Rows are points. Each table stands for the endless flat space through its points: a line for two points, a plane for three, and so on. Write the one point that lies in both, or say that there is none.

First:
-1.04	-1.23	+0.58	+0.44
-0.20	-2.67	+1.86	-0.04
+0.51	-0.28	-0.62	+0.64
Second (2 x 4):
+0.12	-1.06	+0.01	+0.06
+0.08	-0.98	+0.35	+0.82
They share: +0.10	-1.02	+0.18	+0.44

First:
+1.11	+0.36	+1.13	+0.24	+0.13	-0.12	+1.10	+0.06	-0.51
+1.48	-0.94	+0.32	+0.65	-0.33	-0.61	+0.94	-0.22	-0.09
+2.15	-0.75	-0.03	+0.33	-0.54	-1.36	+1.00	+0.68	-0.50
+0.58	-1.93	+0.96	+0.34	-2.20	+1.33	+1.34	-1.00	+0.24
+0.74	-1.56	-0.57	-0.10	-1.27	-0.09	+0.41	-1.72	+0.97
Second, 2 rows:
+0.78	-0.60	+0.16	+0.95	-0.93	-0.31	+1.58	-0.88	-0.11
+1.17	-1.29	+1.36	+0.14	-1.32	+0.86	+1.13	-0.01	-0.23
They share: +1.04	-1.06	+0.96	+0.41	-1.19	+0.47	+1.28	-0.30	-0.19

First (6 x 12):
-0.09	+0.28	+0.05	+1.27	-0.02	+1.08	-0.98	+1.70	+0.63	+2.02	-1.30	+0.12
+1.71	+0.27	+2.95	-3.07	+2.71	+2.39	-0.66	-1.67	-1.71	-0.56	+0.56	-2.58
+2.68	-2.19	+2.82	-0.01	+0.70	+0.47	+1.03	-2.23	-0.79	+1.20	-1.32	+0.60
+1.23	-0.28	+1.55	-0.05	+0.57	+0.80	-0.16	-1.02	+0.08	+0.94	-1.22	-0.02
+1.45	+1.13	+1.92	-1.68	+2.09	+2.11	-0.91	-0.66	-0.20	+0.31	+0.25	-1.82
+2.55	+1.16	+1.21	+0.95	+1.13	+1.33	-0.54	-0.56	+2.43	+1.80	-1.55	+0.24
Second:
+0.32	+0.79	+1.63	+0.66	+0.68	+1.54	+0.35	+0.79	-1.07	+1.86	-1.02	-0.19
+2.46	+1.19	+0.80	+0.51	+2.51	-1.20	-1.74	-0.44	+1.83	+0.96	-1.39	+0.41
+2.78	-0.55	-0.74	+0.32	+0.90	+0.05	-0.64	-0.85	+1.61	+2.52	-0.21	-0.67
+1.32	-0.30	+1.87	-0.71	+0.66	+0.11	-2.33	-0.54	+1.75	+0.25	-1.00	+0.75
+2.56	+0.86	+0.10	+0.34	+1.00	+0.11	-0.67	-0.77	+0.87	+2.03	-1.54	-1.18
+1.36	+0.14	+2.36	+0.36	+1.20	-0.09	-0.99	-0.27	+0.95	-0.09	-0.82	+0.72
They share: +1.08	-0.10	+1.21	+0.36	+0.56	+0.98	-0.22	+0.09	+0.13	+1.57	-0.53	-0.04

First:
-0.51	+2.63	+0.93	+1.41	-1.62	-1.21	+0.12	+0.26	-0.55	+1.93	+0.45	-0.04	+1.55	+0.58	+0.45	-1.28	+0.15	-1.05	+1.20	+1.78
-0.12	+2.90	+1.28	+1.52	-1.83	-1.16	+0.00	+0.09	-0.40	+2.07	+0.51	-0.05	+1.65	+0.70	+0.25	-1.59	+0.16	-1.01	+1.47	+1.46
-1.43	+0.35	+0.21	+1.21	+0.18	-1.65	+0.08	+1.02	-1.35	+0.41	-1.39	-1.56	+1.07	+0.74	+0.13	+0.04	+0.15	-0.37	-0.88	+2.06
Second:
-1.53	+1.49	+1.00	+2.32	-0.18	-0.24	-1.05	+0.04	-1.21	+2.06	-0.45	-0.21	+2.20	+1.09	-0.58	+0.11	+0.62	-1.24	+0.33	+1.83
-0.79	+1.47	+1.06	+1.76	-0.52	-1.04	-0.45	+0.34	-0.97	+1.40	-0.69	-0.87	+1.66	+0.99	-0.32	-0.57	+0.32	-0.72	+0.23	+1.51
They share: -0.42	+1.46	+1.09	+1.48	-0.69	-1.44	-0.15	+0.49	-0.85	+1.07	-0.81	-1.20	+1.39	+0.94	-0.19	-0.91	+0.17	-0.46	+0.18	+1.35

First:
-0.20	+0.31	+0.30	-0.73	-0.97	-0.35	+0.48	+0.21	+0.66	-1.38	+0.35	-0.44	+1.31	+1.05	+1.43	+0.25	-1.06	-0.27	+0.11	-1.59	+0.64	+1.21	+0.04	+0.40
-0.24	+0.67	+0.58	-1.62	-1.06	-0.58	+0.33	+0.62	+0.72	-1.86	+1.21	-1.37	+0.58	+1.38	+1.13	+1.01	-1.54	-0.23	+1.30	-0.41	+1.22	+1.68	+0.81	+0.92
+0.79	+1.15	+1.50	-0.60	-0.89	-1.43	+1.16	-0.79	+0.99	-1.08	+0.01	+0.10	+1.69	+2.15	+1.02	-0.39	-1.11	+0.36	-0.06	-1.44	+1.99	+0.52	-0.65	+0.84
+0.84	-0.13	-1.24	-1.12	+0.32	-1.36	+0.79	+0.50	+0.84	-0.60	+2.63	-1.13	+1.58	+1.54	+0.03	+1.09	-2.56	+0.85	+1.64	-0.95	-0.30	+1.20	+1.79	-0.36
Second (5 x 24):
-0.08	+0.14	+1.42	-1.69	+1.63	-1.78	+0.39	-0.05	+0.14	-0.47	+1.24	+1.27	+0.85	+1.64	+0.64	+0.35	-3.22	-0.74	+0.46	-1.27	+0.95	-1.04	+1.69	+1.32
+1.21	-0.40	+0.48	-1.70	-1.94	-0.96	+0.27	-0.06	+2.43	-0.30	+1.30	-2.18	+0.64	+0.65	+2.99	+1.81	-0.26	+0.83	+1.24	-2.16	-0.52	+2.02	-2.10	-0.23
+1.22	-0.52	+1.22	-2.15	-0.93	-2.24	+0.58	+0.92	+0.91	+0.35	+0.97	-0.25	+0.25	+0.08	+1.72	+1.00	-1.22	+0.80	+1.17	-1.53	-0.51	+0.07	+0.01	-0.31
-1.03	+0.74	+0.61	-0.51	+1.41	-0.02	+0.23	-1.34	+1.26	-1.95	+1.26	-0.26	+1.68	+3.06	+1.24	+0.37	-2.94	-1.41	+0.12	-1.69	+1.99	+0.80	+0.46	+2.15
-0.87	-0.16	+1.54	-0.26	+0.02	-1.62	+1.30	+0.61	+1.12	-1.12	-0.31	-0.62	+0.62	+1.63	+1.21	-1.02	-2.12	-0.19	+0.89	-1.66	+1.56	+0.27	+1.00	+1.06
They share: +0.09	+0.47	+0.38	-0.91	-0.82	-0.70	+0.61	+0.14	+0.75	-1.32	+0.71	-0.59	+1.28	+1.36	+1.14	+0.37	-1.33	-0.02	+0.47	-1.28	+0.87	+1.17	+0.26	+0.48

First, 4 rows:
-1.77	-0.07	+0.21	+1.46	+0.43	-0.07	+1.07	-1.87	-0.49	-3.32	+0.71	-1.63	-1.68	-0.55	+1.02	+2.68	-2.27	-0.78	-1.75	-1.23	-1.60	-0.72	+1.40	+0.41
-0.21	-1.76	+0.49	+0.40	+2.01	-2.79	-0.48	-1.26	-0.81	-0.14	+0.43	+0.51	-0.62	+0.37	+0.74	-0.11	+0.43	-0.93	-1.01	+0.10	+0.31	-2.15	+0.99	-2.87
-0.03	-3.46	+1.25	+1.52	+2.29	-1.91	+1.58	-0.38	-3.45	+0.40	-0.01	-0.47	-1.68	-1.71	-0.16	+0.49	-0.81	-0.11	-2.27	+0.28	-0.47	-0.37	+1.85	-2.45
-2.05	+0.36	+0.03	+1.11	+0.23	-0.10	+0.72	-1.93	+0.16	-3.43	+0.66	-1.23	-1.38	+0.08	+1.50	+2.77	-1.92	-0.80	-1.33	-1.39	-1.10	-1.47	+1.24	+0.37
Second, 4 rows:
-1.01	-0.66	+2.27	+0.40	+0.62	-2.30	+0.75	-0.36	-1.63	-1.96	+1.16	-0.18	-1.38	-0.01	+0.81	+2.01	-1.60	-0.36	-1.10	-0.05	-0.62	-0.99	+1.83	-2.59
-0.55	-1.49	+1.46	+1.57	+0.75	-1.13	+0.65	-0.86	-1.98	-1.15	+0.79	+0.02	-1.65	-1.08	+0.40	+1.31	-0.92	-0.66	-0.88	-0.07	-0.17	-1.31	+2.28	-2.53
+0.04	-2.11	+1.57	+2.40	+0.47	-0.50	+0.80	-0.86	-2.43	-0.86	+1.16	+0.42	-1.93	-1.81	-0.09	+1.06	-0.50	-0.76	-0.50	+0.05	-0.12	-1.19	+2.98	-2.94
-1.40	-1.21	-0.36	+1.96	+1.63	-0.13	-0.22	-1.92	-1.81	-0.08	-1.35	-0.71	-1.68	-1.77	+0.89	+0.53	-0.92	-1.15	-1.27	-0.28	+1.06	-2.56	+1.53	-1.62
They share: -0.89	-1.49	+0.55	+0.97	+1.41	-1.50	+0.61	-1.20	-1.24	-1.17	+0.34	-0.37	-1.20	-0.32	+0.82	+1.18	-0.78	-0.59	-1.47	-0.42	-0.35	-1.46	+1.35	-1.55

First:
-0.57	-1.66	-1.18	-1.10	-1.70	+0.11	-0.77	+0.60	+0.45	+0.78	+1.11	+0.76	+0.46	-0.40	-0.86	+0.67	-0.54	-1.34	+0.47	-1.23	+1.13	-0.24	-0.74	-0.56
-0.99	-1.36	-1.16	-1.04	-1.30	-0.51	-0.65	+1.36	+0.91	+1.00	+1.39	+0.12	+0.34	+0.34	-0.08	+1.21	-0.68	-0.76	-0.05	-1.61	+1.87	-0.58	-1.02	+0.20
Second (5 x 24):
-0.79	-1.07	-2.08	-2.07	-1.11	+0.22	-2.12	+0.29	-0.78	+3.04	+2.87	-0.79	+2.02	-0.18	-1.67	+0.13	-0.58	-2.28	+0.21	-1.86	-1.27	+0.34	-1.41	+0.54
-1.41	-0.79	-1.43	-1.02	-2.09	-0.18	-1.64	+0.63	-0.62	+2.89	+2.57	-0.90	+1.83	-0.92	-0.83	+0.89	-1.73	-1.33	+1.08	-1.56	-0.85	-0.19	-0.88	+0.25
-0.90	-0.94	-0.65	+0.09	-3.05	-0.67	+0.12	+0.83	+0.96	+0.40	+0.26	+0.42	-0.62	+0.41	+0.31	+2.28	-0.81	-0.82	+1.14	-1.36	+2.34	-1.01	+0.43	-1.43
-0.30	-2.44	-1.56	-1.76	-1.11	-0.35	+0.43	+0.35	+1.64	-0.85	+0.17	+1.34	-1.28	+1.74	-0.62	+1.21	+1.46	-2.22	-0.75	-1.48	+3.36	+0.07	-0.91	-1.11
-3.09	-2.54	-0.91	-0.50	-2.92	-1.43	+1.20	+0.30	+1.02	+0.16	+1.31	-0.07	-0.46	-0.81	+0.60	+2.40	-1.59	-1.17	+1.25	-0.68	+2.41	+0.16	-1.08	-0.89
They share: -0.78	-1.51	-1.17	-1.07	-1.50	-0.20	-0.71	+0.98	+0.68	+0.89	+1.25	+0.44	+0.40	-0.03	-0.47	+0.94	-0.61	-1.05	+0.21	-1.42	+1.50	-0.41	-0.88	-0.18

First (5 x 24):
+1.01	-0.57	+0.75	+2.06	-1.49	-0.98	+2.23	-0.43	+1.04	-0.97	-1.33	+0.04	+1.27	-0.73	+0.41	-0.46	+0.91	-2.37	+0.13	+2.39	+0.95	-1.16	-2.86	+0.87
-0.07	+0.05	+1.14	-0.43	-2.43	-1.51	-0.24	-0.55	+0.65	+0.40	-1.56	-0.99	-0.53	+1.24	-0.86	+1.98	+0.87	+1.77	+0.89	-2.26	+0.66	-0.79	+1.44	-1.97
+0.08	+0.52	-0.40	+3.14	-0.84	-0.16	+3.02	+0.51	+2.76	-1.90	-1.36	-0.55	-0.46	-0.04	+2.63	+1.34	+2.76	-0.32	-1.24	+0.93	+0.96	+1.05	-2.07	-1.34
+1.01	-0.28	+0.44	+2.04	-1.40	-0.62	+2.04	+0.30	+2.52	-0.45	-0.91	+0.06	-0.90	+0.85	+0.70	+1.41	+1.95	-0.09	-1.03	-0.39	+0.54	+0.07	-0.43	-1.58
-0.33	+0.29	+0.96	+0.49	-1.77	-1.01	+0.58	-0.67	+0.33	-0.62	-2.02	-1.25	+0.49	+0.20	+0.08	+1.20	+0.99	+0.53	+0.89	-0.24	+1.08	-0.53	-0.62	-0.79
Second (6 x 24):
-1.41	-1.42	-1.22	+1.47	-0.97	+1.30	+1.29	-1.06	+3.11	-0.71	-0.59	-0.10	-0.09	-1.62	-1.27	+2.15	+2.02	-0.46	-0.81	+0.16	-0.27	-0.69	-0.88	-2.30
+2.67	-0.18	+0.11	+1.44	+0.43	-0.94	+1.29	+2.52	+1.99	-0.58	-0.85	-1.17	-0.04	+2.13	+2.39	+2.27	-1.02	+1.22	-0.81	+0.33	+1.43	+1.46	+0.08	+0.73
+1.98	-0.20	+1.02	+1.83	-0.69	-0.48	+1.12	+0.94	+1.17	-0.40	-2.18	-0.81	-1.13	+1.58	+1.45	+1.52	+0.80	+1.04	-0.68	-0.87	+1.64	+1.10	+0.34	-0.13
+0.16	-2.76	-2.92	+0.37	-1.41	+0.30	+2.38	-1.32	+1.19	+1.20	-0.38	+0.25	-0.29	-0.20	-0.29	+2.68	-0.16	-1.00	-1.52	-0.93	+1.82	+0.30	-0.66	-1.31
+0.36	+0.49	+0.81	+2.49	-0.12	+1.29	-0.62	+0.88	+3.30	-0.43	-1.88	-1.23	-1.55	-0.10	-0.14	+2.00	+1.07	+0.83	-0.26	+0.69	-0.64	+0.17	+0.19	-1.03
-0.87	+0.74	+1.27	+1.63	-0.91	+0.37	-0.25	+0.22	+2.82	-0.83	-0.75	-0.29	-0.06	-0.38	-0.06	+0.99	+2.34	+0.22	+0.56	+1.45	-1.28	-0.98	-1.47	-1.49
They share: no point
